Each point is reached from the start by the listed moves, each made once or not at all, plus a little noise. Say if it took an odd or an even number of moves. Then give how often each move was made.
(in the rows, 128 means zero)

Moves:
(1): [161 157]
(2): [ 95 162]
Start: [145 142]
Points:
[148 204] => even (1, 1)
[111 176] => odd (0, 1)
[146 142] => even (0, 0)
[181 167] => odd (1, 0)

Moves:
(1): [206 145 126 107 105 152 123 147]
(2): [117 179  91 119 140 134 143 112]
(3): [114 150 187 119 113 145 139 110]
(4): [142 151 129 175 156 143 139 119]
(5): [144 116 137 105 184 124 131 128]
(6): [116 121 123 130 129 178 130 123]
(7): [128 102 147 123 129 140 193 153]
(8): [121 151 136 129 135 136 112 181]
Start: [137 129 129 127 110 127 148 129]
Points:
[104 143 216 118  99 215 210 186] => even (0, 0, 1, 0, 0, 1, 1, 1)
[182 221 171  84 100 196 216 191] => odd (1, 1, 1, 0, 0, 0, 1, 1)
[201 227 164  65 143 179 161 166] => odd (1, 1, 1, 0, 1, 0, 0, 1)

Moves:
(1): [181 129 124 124 134 132 114 135 146 122 127 111 137 134 135 124 126 134]
(2): [125 191 131 124 143 103 124 123 115 111 111 139 133 117 133 116 133 137]
(3): [146 131 184 137 129 118 130 118 126 121 136 145 124 108 132 131 124 129]
(4): [128 128 124 187 147 113 134 123 121 133 130 133 114 138 113 144 115 130]
(5): [113 122 116 113 190 124 137 126 122 130 106 141 138 112 125 144 147 102]
(6): [112 140 142 155 132 195 128 107 117 121 137 121 122 107 142 150 158 147]
(7): [136 122 137 137 109 143 184 131 106 109 128 107 151 157 125 117 139 117]
(8): [122 138 142 128 127 131 148 176 134 116 140 127 126 130 131 135 123 142]
(9): [119 128 121 116 142 127 156 115 184 113 146 108 126 129 133 109 134 131]
(10): [128 142 128 115 127 142 144 125 136 181 132 133 139 142 135 134 117 134]
(11): [144 136 130 121 140 124 123 133 125 120 164 137 123 140 114 128 132 131]
(12): [146 115 112 130 110 138 145 125 140 137 117 183 122 123 121 119 142 127]
(13): [132 121 128 135 128 135 103 126 133 123 123 133 174 136 118 132 122 134]
(14): [107 116 148 117 138 147  92 124 135 120 113 145 114 205 140 129 137 133]
(15): [121 115 111 126 120 117 119 130 123 122 143 140 135 131 184 137 132 140]
(16): [115 147 113 107 121 112 143 110 145 109 117 118 125 133 134 192 130 134]
(17): [125 132 135 129 128 122 114 142 132 150 133 124 143 131 118 126 188 124]
(18): [136 109 138 119 138 122 138 121 117 135 118 126 130 123 121 120 122 174]
Start: [128 138 121 117 134 143 147 123 121 124 123 113 131 117 109 101 113 113]
Points:
[204 120 166  95 136 171  95 114 162 149 155 217 172 212 165 111 121 156] => even (1, 0, 1, 0, 0, 0, 0, 0, 0, 1, 1, 1, 1, 1, 1, 0, 0, 0)
[144 192  95 137 157  80 196 142 114  80 139 194 110 127 133 171 116 203] => even (0, 1, 0, 1, 0, 0, 0, 1, 0, 0, 1, 1, 0, 0, 1, 1, 0, 1)
[178 160 101 143 244 107 164 106 180 126  82 163 198 104  70  83 192 154] => odd (1, 1, 0, 1, 1, 0, 0, 0, 1, 0, 0, 1, 1, 0, 0, 0, 1, 1)
[169 211 114  92 160 157 189 129 189  70 167 139 148 109 165 147 227 228] => odd (1, 1, 0, 0, 0, 1, 0, 1, 1, 0, 1, 1, 0, 0, 1, 1, 1, 1)
[169 153  96 109 249 115 175  99 202 161 146  98 196 154  77 172 168 160] => even (1, 0, 0, 1, 1, 0, 0, 0, 1, 1, 1, 0, 1, 0, 0, 1, 1, 1)

Moves:
(1): [161 122 123 129 127 125 132 133 133 132 130 139 123 127 122 130 127 134
 125 131 127 118 131 125 125 123 133]
(2): [129 179 141 152 135 106 116 130 126 135 123 121 141 132 130 127 117 135
 135 125 107 123 125 120 130 127 142]
(3): [128 127 185 138 121 131 132 115 131 141 125 146 123 132 123 132 122 141
 136 132 122 128 139 143 121 144 126]
(4): [115 104 113 176 110 139 131 127 123 120 134 122 123 141 123 117 101 141
 144 117 114 133 121 115 124 119 114]
(5): [130 127 140 141 160 138 127 127 114 123 124 130 145 126 122 115 125 119
 134 139 136 127 121 136 143 137 114]
(6): [130 135 120 122 124 165 131 140 129 131 128 123 134 129 128 134 123 130
 128 132 127 117 116 130 121 119 138]
(7): [126 130 116 128 126 120 171 128 118 135 144 137 127 124 116 126 132 125
 138 116 135 117 138 142 123 136 141]
(8): [131 121 138 121 123 117 120 163 121 152 130 121 130 136 122 121 132 119
 122 118 132 131 128 131 131 122 120]
(9): [116 119 123 143 140 132 157 157 183 130 119 110 108 138 125 133 125 141
 127 116 155 121 145 126 139 121 139]
(10): [120 123 115 128 127 122 134 109 131 188 127 134 141 132 118 142 110 139
 134 137 143 116 116 104 118 143 111]
(11): [133 123 136 115 133 124 127 134 138 127 172 125 136 134 149 115 123 126
 137 133 127 129 124 120 135 122 134]
(12): [121 131 130 131 132 129 133 139 126 130 122 163 123 135 126 143 121 118
 126 132 129 129 128 120 131 139 120]
(13): [124 123 127 118 106 125 132 131 141 116 128 125 182 129 136 127 127 118
 123 132 118 134 125 125 140 134 137]
(14): [134 129 130 127 128 123 137 120 122 122 124 116 124 162 128 133 137 123
 123 131 134 135 122 115 127 135 132]
(15): [125 127 134 126 133 126 133 117 124 127 111 130 127 129 166 126 116 132
 125 118 122 123 130 132 125 126 119]
(16): [130 124 135 134 139 129 129 131 119 118 139 123 135 128 131 159 123 137
 133 121 132 130 135 119 119 125 120]
(17): [133 129 131 142 124 148 140 122 143 135 133 131 121 121 137 120 192 129
 136 119 122 123 128 112 132 131 122]
(18): [129 116 116 113 116 119 121 139 114 120 125 133 131 137 121 125 129 180
 154 133 132 137 110 136 150 124 136]
(19): [130 128 127 124 124 130 124 121 132 125 112 107 130 130 125 135 120 107
 193 120 140 124 136 125 111 121 128]
(20): [128 126 120 130 123 113 143 155 118 131 139 123 129 121 149 127 130 127
 122 185 127 122 129 137 122 136 118]
(21): [118 152 125 147 102 131 114 125 125 120 126 132 136 128 141 127 127 147
 133 134 181 128 140 131 117 119 122]
(22): [141 139 131 124 129 139 149 123 137 130 110 129 125 129 132 128 128 132
 129 121 127 179 133 133 137 123 110]
(23): [118 125 118 118 132 144 114 128 108 138 139 129 132 139 128 125 132 130
 129 131 123 128 173 124 134 128 135]
(24): [124 131 120 141 132 121 123 126 133 138 136 138 126 146 123 146 140 127
 123 124 124 123 122 162 125 133 115]
Start: [170 132 120 108 163 136 116 109 152 117 147 136 140 162  90 121 135 126
 129 100 122 108 108 146 134 142 129]
Points:
[178  89 160 201 168 147 185 150 218 135 184 159 110 208 154 166 137 152
 221 114 129  73 140 145 111 147  81] => even (1, 0, 1, 1, 0, 0, 0, 0, 1, 0, 1, 1, 0, 0, 1, 1, 1, 0, 1, 1, 0, 0, 0, 1)
[149 126 124 158 162 126 163 174 206 181 185 119 216 233 131 173 176 112
 202 152 233  87 115 116 133 166  68] => even (0, 0, 0, 0, 1, 0, 0, 1, 1, 1, 1, 1, 1, 1, 0, 1, 1, 0, 1, 1, 1, 0, 0, 1)
[170 162 142 161 143 136 111 191 164 208 148 123 238 222  88 177  92 209
 232 161 203  67 151 170 133 149 118] => even (1, 1, 1, 0, 1, 1, 0, 1, 1, 1, 0, 0, 1, 0, 0, 1, 0, 1, 1, 1, 1, 0, 1, 1)
[138 120  85 165  92 120 137  88 142 142 125 100 206 209 151 132  82 136
 204 151 177  96 103 101  96 151  89] => even (0, 0, 0, 1, 0, 0, 0, 0, 0, 1, 0, 0, 1, 1, 1, 0, 0, 0, 1, 1, 1, 0, 0, 0)
[167 206 205 179 189 151 173 188 166 144 105 136 156 220 152 160  98 163
 138 141 192 137 133 155 134 150  84] => odd (0, 1, 1, 0, 1, 1, 0, 1, 1, 0, 0, 1, 0, 1, 1, 1, 0, 0, 0, 1, 1, 1, 0, 0)
[160 124 152 225 140 175 188  97 234 186 107 201 178 208 122 140 132 180
 161  92 179 125 122 146 147 171  45] => odd (1, 0, 1, 1, 1, 0, 0, 0, 1, 1, 0, 1, 1, 0, 1, 0, 1, 0, 0, 0, 1, 1, 0, 1)
[191 144 146 168 129 144 205 123 235 235 129 152 122 197  68 153 182 157
 220  60 224 109 157 172 105 150  88] => odd (1, 0, 1, 0, 0, 0, 1, 1, 1, 1, 0, 0, 0, 0, 0, 0, 1, 0, 1, 0, 1, 1, 0, 1)
[180 146 154 175 129 106 172 159  94 189 205 179 241 249 107 133  73 213
 200 165 166 147 140 116 159 174  88] => even (1, 1, 1, 1, 1, 0, 1, 1, 0, 1, 1, 1, 1, 1, 0, 1, 0, 1, 0, 1, 1, 1, 1, 0)
[187 149 168 116 149 116 174  90 134 185 198 197 215 228 128 157 149 202
 191 100 104  86 142  89 152 188 145] => even (1, 1, 1, 0, 0, 0, 1, 0, 0, 1, 1, 1, 1, 1, 1, 1, 1, 1, 0, 0, 0, 0, 1, 0)
[170 178 140 240 136 187 211  91 228 193 109 142 199 203 108 136 119 175
 245  65 179  94 126 158 116 151  92] => even (1, 1, 1, 1, 1, 1, 1, 0, 1, 1, 0, 0, 1, 0, 1, 0, 1, 0, 1, 0, 1, 1, 0, 1)
[174 105  74 188 123 179 229 210 179 181 158 160 203 193  92 147 140 215
 190 134 211 123 105 120 159 145  75] => even (1, 0, 0, 1, 1, 1, 1, 1, 1, 1, 0, 1, 1, 0, 0, 1, 1, 1, 0, 1, 1, 1, 0, 0)

Moves:
(1): [169  99 113 140 164 122 123 124 120 115 121 119 109 126 119 126 114 158
 130 137 124 120 107 121 120]
(2): [130 158 124 126 128 114 143 118 121 124 130 127 139 113 107 141 140 147
 125 159 110 133 134 119 113]
(3): [134 130 151 135 137 125 127 118 142 121 127 123 135 128 124 115 134 131
 131 135 124 138 118 119 140]
(4): [125 113 139 164 131 137 143 115 116 131 126 129 152 144 139 134  98 129
 116 127 122 132 128 138 132]
(5): [115 131 124 133 159 137 137 120 143 121 110 127 123 119 135 136 140 141
 138 140 127 152 125 135 128]
(6): [132 124 124 123 125 155 115 108 118 126 119 143 143 103 162 118 136  95
 128 128 107 115 134 108 137]
(7): [133 118 129 122 118 118 168 114 135 133 128  98 129 136 124 122 130 131
 133 148 127 118 130 141 126]
(8): [116 120 145 123 138 149 137 152 112 146 141 124 120 119 124 135 136 150
 121 119 148 126 140 126 106]
(9): [134 120 122 118 136 132 135 119 146 111 150 127 133 132 122 127 141 136
 121 112 133 126 135 135 142]
(10): [130 140 127 132 120 123 128 112 135 155 116 129 123 116 127 126 125 130
 109 130 113 120 116 122 122]
(11): [105 122 129 109 144 113 135 113 120 148 185 135 118 128 126 129 131 127
 131 127 110 148 112 111 133]
(12): [125 104 137 117 104 114 146 158 148 109 141 162 143 128 116 129 118 116
 124 135 151 147 136 127  85]
(13): [131 131 128 115 136 133 117 127 137 124 116 125 153 136 119 127 114 127
 141 123 126 132 122 129 119]
(14): [144 138 133 130 146 138 119 141 127 139 119 126 121 150 138 136 138 114
 116 139 129 124 123 119 131]
(15): [130 136 118 111 140 105 120 143 127 130 131 143 154 114 166 122 107 126
 142 115 128 138 140 124 144]
(16): [128 133 132 125 125 118 136 130 118 129 127 124 125 114 142 159 126 123
 131 126 136 132 104 126 120]
(17): [139 116 113 138 130 129 119 112 120 139 132 138 155 110 132 126 155 118
 135 117 135 132 124 135 122]
(18): [117 123 124 121 138 149 114 109 112 134 126 149 127 148 145 127 139 182
 117 134 132 130 125 137 131]
(19): [137 121 134 127 133 115 119 132 138 131 121 121 123 144 133 149 111 138
 157 119 117 117 144 111 131]
(20): [125 127 122 144 123 128 108 143 153 118 128 114 133 117 124 124 133 135
 121 165 119 107 120 123 116]
(21): [131 139 125 123 122 130 124 103 116 149 139 128 112 125 129 140 113 127
 129 136 152 115 140 132 125]
(22): [136 120 132 136 117 132 118 132 137 124 134 110 125 124 134 131 117 123
 114 132 118 168 129 115 150]
(23): [120 104 122 100 149 104 120 107 115 126 126 128 139 125 124 156 130 127
 126 136 124 115 154 136 141]
(24): [144 129 144 120 119 117 123 134 137 127 132 125 113  96 128 137 131 130
 141 136 100 140 123 157 121]
Start: [124 106 133 123 119  89 143 147 131 131 107 125 125 140 114 118 125 118
 126 113  99 143 125 142 140]
Points:
[186  61 157 113 172  89 172  38 150 158 163 131 162 171 131 148  73 182
 100 187  47 182 109  76 129] => even (1, 1, 1, 1, 0, 1, 1, 0, 1, 1, 1, 1, 1, 1, 0, 0, 0, 1, 1, 0, 1, 1, 0, 0)
[155  73 187 101 161  44 209 115 190  86 109  95 192 120 105 204 120 133
 120 199  63 236 122 172 126] => odd (0, 1, 1, 1, 1, 0, 1, 0, 1, 0, 0, 1, 1, 1, 0, 1, 0, 0, 0, 0, 0, 1, 1, 1)
[137 127 191 144 167 107 204 111 127 167  95  61 152 140 120 186 100 157
 113 187 111 206 110 135 121] => odd (0, 1, 1, 1, 1, 0, 1, 1, 0, 0, 0, 0, 1, 1, 0, 1, 0, 0, 0, 0, 1, 1, 0, 0)
[207  74 122 173 208 117 114  58 145 156  96 132 173  95 208 112 104 110
 100 130  75 191 107 108 195] => even (1, 0, 1, 1, 1, 1, 0, 0, 1, 1, 0, 0, 0, 1, 1, 0, 1, 0, 0, 0, 1, 1, 0, 0)
[102 111 160  92 191 136 107  76 163 144 167 116 142 109 136 152 147 214
 138 181  60 180 143  77 143] => odd (0, 1, 1, 0, 1, 1, 0, 1, 1, 0, 1, 0, 1, 0, 0, 0, 0, 1, 1, 1, 1, 1, 0, 0)
[160   9 117 131 136  85 169 106 141 170 206 128 182  69 165 114  84 126
  91 151  94 163 126 105 106] => even (1, 0, 0, 1, 0, 1, 1, 1, 1, 1, 1, 1, 0, 0, 1, 0, 1, 0, 0, 1, 1, 1, 0, 0)
[145   9 137  67 218  46 129 137 155 109 186 167 174   7 164 166 163 142
 158 147  74 189 103 131 102] => even (1, 0, 1, 0, 1, 1, 0, 1, 1, 0, 1, 1, 0, 0, 1, 1, 1, 0, 0, 1, 0, 0, 1, 1)
[176  51 134 172 185 109 163  67 181 108  96  75 138 133 146 128  95 162
 152 180  75 104 121 126 154] => even (1, 0, 1, 1, 1, 1, 1, 0, 1, 0, 0, 0, 0, 0, 0, 0, 0, 0, 1, 1, 1, 0, 0, 0)

Moves:
(1): [131 172 129 142 119 142 153 112 115 116 112 140 124 141 123 125 114  96
 117 145 145 138 116 135 106]
(2): [128 123 143 118 148 141 126 144 114 120 115 126 119 118 139 142 134 138
 123 121 132 126 110 147 112]
(3): [150 122 109 118 137 141 156 158 139 134 119 125 157 139 116 124 127 129
 128 102 129  99 136 130  99]
(4): [130 135 125  98 129 137 125 137 138 130 132 131  99 124 138 127 120 139
 126 140 113 125 129 135 132]
(5): [137 122 136 142 150 131 117 141 108 121 129 131 130 150 123 135 145 120
 116 120 103 140 143 109 124]
(6): [133 120 132 123 113 146 129 122 118 143 127 118 127 105 125 138 129 159
 138 128 112 137 126 120 108]
(7): [146 115 155 130 122 140 147 140 140 107 137 132 170 138 142 132 115 130
 104 128 126 133 142 116 120]
(8): [117 110 133 157 133 124 124 149 121 133 134 117 125 132 145 140 132 144
 120 117 100 149 113 143 137]
(9): [125 118 125 126 133 122 125 126 140 135 127 133 129 152 118 135 129 128
 117 120 137 136 138 139 128]
(10): [122 123 119 122 157 116 149 149 133 146 156 130 109 155 126 126 138 128
 129 130 143 118 139 123 112]
(11): [114 159 156  97 138 134 103 124 148 120 133 103 127 112 137 162 166 115
 135 126 135 131 120 155 118]
(12): [139 127 120 109 122 124 136 122  99 133 124 165 126 118 135 139 123 126
 144 127 119 140 143 108 129]
(13): [171 161 130 156 133 121 123 123 156 148 128 126 136 124 116 122  72 165
 150 146 134 119 138 148 111]
(14): [ 91 126 135 119 120 125 106 129 116 128 139 134 160 154 120 147 128 141
 128 120 119 121 140 113 145]
(15): [154  97 117 134 115 160 121 129 139 141 126 125 105 141 145 135 107 131
 141 116 132 144 168 141 139]
(16): [134 112 124 127 128 132 143 110  88 136 134 134 122 123 128 126 137 116
 104 118 122 125 137 140 129]
(17): [132  98 139 134 111 122 124 142 129 115 121 132 132 105 136 123 139 119
 131 159 117 115 125 142 138]
(18): [125 101 130 143 110 115 136 121 123 106 137 104 132 139 125 125 149 131
 140 114 127 130 130 130 129]
(19): [122 110 102 124 142 102 165 110 137 148 131 111 134 134 112 143 121 118
 137 132 132 104 114 106 133]
(20): [136 127 132 116 100 128 114 112 125 137 124 119 126 134 142 129 122 116
 127 128 137 135 136 133 127]
(21): [107 123 161 132 131 133 119 123 129 145 127 139 123 117 132 128 116 131
 142 127  93 126 133 126 129]
(22): [122 102  98 133 136 126  94 113 138 142 134 148 124 143 143 125 138 123
 150 122 111 132 111 154 114]
(23): [126 128 126 138 133 120 108 155 140  99 112 124 141 118 160 121 141 138
 114 141 120 139 167 116 128]
(24): [118 122 121 129 139 116 137 135 137 141 142 107 126 123 119 122 102 145
 144 135 119 138 116 132 133]
Start: [133 122 133 130 157 102 117 131 150  80 124 161 145 137  97 131 150  96
 137 124  98 141 128 137  99]
Points:
[130 121 249 106 129 121 107 117 153  71 137 130 178 150 117 183 102 114
 131 160  68 146 150 235  65] => even (1, 1, 0, 1, 0, 0, 1, 0, 1, 0, 1, 0, 1, 1, 0, 1, 1, 1, 0, 1, 1, 0, 0, 1)
[132  68 209 105 180 154 163 217  85  43 153 125 190 184 131 207 233 110
  83  98  32 137 145 179  16] => even (1, 1, 1, 1, 1, 1, 1, 1, 0, 1, 1, 0, 0, 1, 0, 1, 1, 1, 0, 0, 0, 0, 0, 0)
[153  77 175 104 173 151 158 165 160  72  98 121 118 151 113 194 178  60
 167 117  50 108 150 184  52] => odd (1, 1, 1, 1, 1, 0, 0, 0, 0, 0, 1, 0, 0, 0, 1, 0, 1, 1, 1, 0, 1, 0, 0, 0)
[200  82 164  94 165 142 102 176 149 130 158 149 193 208 130 212  86 147
 125  74  32 184 235 185  80] => even (0, 0, 1, 1, 1, 0, 1, 1, 1, 0, 1, 1, 1, 1, 1, 1, 0, 0, 0, 1, 0, 0, 0, 1)

Moves:
(1): [137 133 123 148 135 115 143 128 118 131 146 135 113 132 125 139 154 127
 150 125 125 130 120 132 126]
(2): [113 128 136 122 132 112 106 152 131 136 150 111 144 119 107 115 131 131
 126 116 143 134 114 155 140]
(3): [128 125 130 140 128 133 128 127 147  99 134 126 149 122 113 117 148 121
 151 132 135 131 153 127 164]
(4): [132 130 132 128 126 151 127 121 136 119 118 132 115 126 131 127 125 116
 118 126 138 122 128 141 130]
(5): [150 114 134 131 125 131 105 121 119 145 123 123 143 134 106 104 121 123
 130 150 118 138 146 115 123]
(6): [139 121 128 124 127 126 121 133 120 119 128 130 128 126 140 133 130 119
 141 126 131 154 129 131 130]
(7): [130 145 129 137 120 130 123 130 124 141  96 122 129 124 131 133 142 122
 127 117 139 111 130 123 132]
(8): [141 121 149 120 134 128 128 124 141 121 125 131 134 141 134 124 139 132
 131 134 111 132 121 129 122]
(9): [127 116 125 110 114 133 118 121 127 124 122 106 117 138 125 126 151 100
 129 138 124 120 147 125 130]
(10): [ 96 139 141 110 112 131 143 124 130 134 121 141 131 113 133 141 125  94
 128 114 137 147 122 111 132]
(11): [138 116 111 132 114 140 117 125 129 131 117 122 117 129 130 149 154 129
 123 131  97 127 122 121 147]
(12): [126 124 126 151 130 134 114 139 136 132 124 127 120 133 126 118 134 134
 122 136 134 122 121 122 118]
(13): [134 123 163 134 127 115 110 119 129 132 144 131 111 116 122 135 116 134
 107 125 120 134 139 136 121]
(14): [113 134 138 140 119 119 107 123 154 137 121 131 131 112 135 130 129 123
 159 117 122 150 117 146 126]
(15): [114 111 121 152 136 155 155 138 120 113 148 105 123 131 134 115 122 127
 131 121 127 113 129 132 144]
(16): [121 135 130 130 149 136 119 139 136 124 146 137 137  92 133 116 122 121
 130 138 109 122 134 137 139]
(17): [119 117 134 129 138 130 119 127 128 123 119 122 134 131 116 143 114 136
 139 119 117 123 128 125 123]
(18): [129 116 112 109 140 144 138 117 110 111 112 116 125 125 127 135 149 156
 102 118 148 145 132 147 112]
(19): [117 103 122 124 114 140 138 127 117 116 127 130 127 128 134 120 125 132
 128 118 141 113 121 113 127]
(20): [122 120 113 131 139 118 117 114 117 129 116 117 137 150 135 133 131 109
 111 134 135 129 119 165 131]
(21): [114 145 136 146 116 144 116 135 126 121 139 146 145 131 117 144 132 126
 142 143 123 124 135 131 101]
(22): [140 106 117 131 129 127 147 124 137 145 127 113 127 127 133 156 133 118
 120 143 147 129 136 143 105]
(23): [119 112 114 129 121 117 127 146 124 131 124 123 130 127 120 129 138 127
 119 116 121 129 124 131 114]
(24): [126 130 130 113 138 132 125 126 138 127 146 139 140 138 133 127 128 125
 131 123 113 135 139 127 129]
Start: [118 123 121 126 133 132 129 139 132 128 106 144 126 133 130 124 119 115
 120 129 115 116 132 132 138]
Points:
[158  73  83 148 123 163 118 129 121  96  80 128 123 128  81 129 211 117
 113 135  98 141 162 152 159] => odd (1, 0, 1, 1, 1, 0, 0, 0, 0, 0, 1, 0, 0, 0, 0, 0, 0, 1, 0, 0, 0, 0, 1, 0)
[ 91  56 142 161 148 158  98 135 121  88 132 110 129 112 100 117 150   7
 141 132  87 143 186 175 183] => odd (1, 0, 1, 1, 1, 1, 0, 0, 1, 1, 0, 0, 1, 0, 1, 1, 1, 0, 0, 1, 0, 0, 1, 0)
[110  62  97 159 130 228 157 127 117  56 109 104 135 151 129 175 209  81
 160 111 158  98 194 164 127] => odd (1, 0, 1, 1, 0, 1, 1, 0, 1, 0, 0, 0, 0, 0, 1, 0, 1, 1, 1, 0, 1, 1, 0, 1)
[133  85 127 179  97 176  97 152 136 161  54 150 130 139 106 202 196  50
 150 148  87 142 131 122  76] => odd (1, 0, 0, 1, 1, 1, 1, 1, 0, 1, 1, 1, 0, 0, 0, 0, 1, 0, 0, 0, 1, 1, 1, 0)
[ 95 110 172 195 149 188  59 178 149 128 176 128 139  91  85  72 104 105
 101 160 100  98 154 177 130] => even (0, 1, 0, 1, 1, 0, 0, 0, 0, 0, 0, 1, 1, 0, 1, 1, 0, 0, 0, 0, 1, 0, 0, 0)
[158  39 132 137 134 142  86 130 138 148  99 132 125  93 141 160 209 113
 129 115  62 167 158 168  98] => even (1, 0, 0, 0, 1, 1, 1, 1, 0, 0, 1, 0, 1, 1, 0, 1, 0, 1, 1, 0, 0, 1, 1, 1)
[113 105 151 194 108 169  19 156 172 146 108 165 126  82  99 121 137  98
 121 159  44 135 146 155 106] => odd (0, 0, 0, 1, 1, 0, 0, 0, 0, 0, 1, 1, 1, 1, 0, 1, 0, 0, 0, 0, 1, 0, 1, 0)
[107  61 158 185 154 143 133 168 127  71 139 125 130  95 127 121 166 106
 167  94  82  99 152 141 173] => odd (1, 0, 1, 0, 0, 1, 1, 1, 0, 0, 0, 0, 1, 0, 1, 1, 1, 0, 1, 0, 0, 0, 1, 0)
